Every row gives one point. Each table stands for the endless flat space through its points: a line for two points, a plane for three, and so on. The two share one point or none. Which?

First (2 x 3):
-.01 .05 .09

-.16 -.01 -.09
Second (2 x 3):
-.15 .11 -.12

.10 -.09 .18
They share: no point

First:
.56 -.34 -.29 -.24 -.12 .36

.32 -.04 -.04 -.50 .11 .09

.10 -.13 -.05 .06 -.08 .37

.54 -.10 -.28 -.47 .13 .41

.58 -.23 -.30 -.37 .01 .46
Second:
.25 -.02 -.30 -.32 .08 .39

.30 -.07 .10 -.12 .08 .14
They share: .27 -.04 -.14 -.24 .08 .29

First:
.37 .04 .46 .02 .00 -.29 -.12 -.14

.69 .02 .40 .06 -.08 -.27 -.34 -.30

.70 .08 .05 .38 -.34 -.14 -.07 -.16

.39 -.03 .47 -.08 .00 -.32 -.15 -.18
Second, 2 rows:
.24 .12 .23 .27 -.08 -.19 .03 -.01

.40 .12 .39 .19 -.14 -.21 .01 -.01
They share: no point

First, 6 rows:
.01 .02 .17 -.36 -.06 -.19 -.41 .18 .21 -.14 .00

.10 -.30 .33 -.17 -.15 -.28 -.30 .48 .05 -.03 -.33

-.12 -.08 .16 -.52 -.21 -.25 -.33 .10 .47 -.16 -.09

.06 .23 .13 -.48 .11 -.28 -.57 .08 .34 -.14 .32

-.42 .05 .11 -.06 -.51 .20 -.16 -.35 .16 -.14 -.18

-.19 .49 .24 -.34 -.10 -.28 -.76 -.39 .48 .08 .23
Second, 3 rows:
-.19 .03 .10 .03 -.43 .00 -.33 -.11 .41 -.07 .02

-.13 .01 .09 .06 -.38 -.01 -.36 -.08 .35 -.08 -.05

-.37 .03 .27 -.14 -.48 -.01 -.20 -.14 .29 .00 .03
They share: -.19 -.03 .24 -.05 -.33 -.04 -.29 -.05 .11 -.03 -.18

First, 5 rows:
.07 .40 -.51 .31 .22 .32 -.04 .05 -.05 -.03 .54 .18

.37 .57 -.14 .12 .02 .40 -.22 -.02 .01 .32 .26 -.21

.17 .28 .09 .25 -.22 -.02 .20 .29 -.11 .07 .18 .18

.27 .50 .54 -.14 -.53 -.08 -.19 -.10 .00 .32 -.21 -.17

.35 .32 .45 -.05 -.54 .14 -.16 -.13 .03 .25 -.18 -.14
Second (5 x 12):
.03 .41 -.66 .75 .00 .34 -.09 .37 .27 .33 -.28 .14

.51 .13 .10 .39 .18 .16 .09 -.19 .23 -.21 .08 .54

.67 .61 -.26 .63 .08 .62 -.13 .73 .51 .17 .16 .14

.29 -.03 .24 .21 .13 .07 .14 -.37 .09 -.28 .24 .40

.31 .27 .20 -.03 -.19 .29 -.04 -.07 -.07 -.10 .46 -.18
They share: no point

First:
.02 -.47 .30 .44 -.09 .16 .21 -.18 -.13 -.20 .15 .22 .01 -.19 -.11 .04
 .13 .15

.02 -.19 .02 .28 .15 .24 .15 -.34 .23 -.14 .11 .14 -.05 -.05 .13 -.24
 -.05 .01

-.18 -.12 .15 .09 .26 .31 .36 -.33 .12 -.10 .00 .32 -.24 -.09 .24 -.36
 -.02 -.10
Second (4 x 18):
-.15 -.46 .14 .18 .02 .13 .12 -.28 .05 -.35 .17 .39 -.11 -.18 .36 .04
 -.16 -.29

.16 -.35 -.01 .19 .28 .36 .33 -.49 .13 .05 -.09 .18 -.37 -.24 -.16 .06
 .27 .21

.14 -.45 .02 .20 .27 .26 .27 -.46 .09 -.06 .01 .30 -.33 -.21 .01 .08 .07
 .05

.05 -.26 .18 .30 .14 .33 .36 -.32 .01 .01 -.03 .15 -.19 -.18 -.20 -.12
 .28 .27
They share: -.06 -.33 .24 .30 .05 .22 .27 -.24 -.03 -.16 .09 .26 -.09 -.15 .03 -.12
 .07 .05

First:
-.14 -.04 -.01 .26 .06 .07 .11 .31 -.33 -.08 -.11 -.42 .38 -.03 -.01
 -.10 .13 .15 -.33 -.27 .32 -.45 .24 -.33

.25 .24 .01 .22 .10 .39 .22 .11 .05 .08 -.14 -.40 .04 .04 .14 -.23 .24
 .14 -.20 -.16 .19 -.38 .23 -.22

-.21 -.28 .18 .24 .31 -.10 .04 .16 -.44 -.32 -.01 -.19 .60 -.17 -.02
 -.14 -.02 -.01 -.39 -.29 .16 -.22 .00 -.14

.24 .08 .34 .27 .34 .40 .34 -.05 .06 .03 -.10 -.16 .11 -.01 .12 -.29 .16
 .05 -.01 -.01 -.17 -.17 -.06 -.02
Second, 6 rows:
.61 -.21 .11 .06 -.04 .62 .15 .33 -.13 .08 -.04 -.08 .12 .05 .30 -.13
 -.09 .07 -.59 -.35 .44 -.31 .25 -.18

.39 .20 .41 .35 .17 .35 .01 .09 -.15 .48 .00 -.36 .22 .06 .33 -.40 .22
 .12 -.23 .08 .09 -.37 -.11 -.49

-.13 .23 .24 .16 .59 -.31 .30 .02 .16 .28 -.07 -.56 .09 -.23 -.07 -.05
 .47 -.01 .29 .15 .05 -.11 .02 -.01

.49 .03 .20 .13 -.14 .57 -.09 .44 -.16 .24 .13 -.06 .19 -.23 .16 -.32
 .23 .23 -.58 -.07 .35 -.14 .14 -.32

.18 .40 .31 .59 .29 .35 .03 .25 .09 .48 .20 -.35 .12 -.33 -.05 -.48 .40
 .36 -.27 .08 .02 -.21 -.03 -.50

.21 -.13 .17 -.04 .24 .12 .32 -.10 -.17 -.11 -.32 -.34 .22 .28 .34 -.03
 .02 -.19 -.01 -.17 .14 -.37 .08 .03
They share: .15 .08 .15 .24 .22 .29 .22 .07 -.05 -.02 -.10 -.28 .18 -.02 .10 -.23
 .16 .08 -.18 -.14 .07 -.28 .09 -.14

First (5 x 24):
-.25 -.27 -.26 .04 -.13 .03 -.37 -.25 -.05 .46 .16 .28 -.19 .13 -.39
 -.31 .40 -.13 -.68 -.58 -.39 .23 -.20 -.04

-.04 -.18 .46 -.44 -.43 .00 -.13 -.07 .16 -.08 .07 -.14 .14 -.26 -.12
 .53 -.62 -.34 .10 -.07 -.45 .11 -.08 -.04

.11 -.27 -.22 -.38 -.29 .15 -.37 -.25 -.13 -.08 -.19 .47 -.09 -.16 -.23
 .04 .03 -.31 -.46 -.05 -.06 .37 -.15 .15

.23 -.36 -.23 -.53 -.28 .09 -.49 -.34 -.26 -.26 -.26 .52 .08 -.23 -.27
 .14 -.11 -.43 -.41 .08 .09 .44 -.02 .26

-.05 -.35 .02 -.30 -.07 -.13 -.53 -.31 -.07 .22 .14 .02 .15 -.07 -.33
 .01 -.06 -.39 -.36 -.34 -.39 .31 -.04 .12
Second, 4 rows:
-.09 -.35 -.25 -.41 -.41 -.30 -.22 -.51 -.13 -.11 .13 .24 .06 .24 -.49
 -.04 -.40 -.02 -.11 -.25 -.30 .12 -.28 -.25

-.01 -.12 -.04 -.49 -.56 .01 -.23 -.39 -.10 .11 -.08 .11 .05 -.16 -.34
 .01 .03 -.28 -.39 -.20 .03 .31 .12 -.03

.03 -.02 .38 -.23 -.44 .21 -.45 .17 -.28 -.01 -.20 .05 -.35 -.30 -.12
 .15 .07 -.68 -.41 .04 -.19 .27 .20 .41

.05 -.17 .31 -.09 -.23 .14 -.58 .07 -.17 -.01 -.11 .18 -.24 -.20 -.13
 .26 -.12 -.56 -.43 -.03 -.44 .20 .04 .27
They share: no point
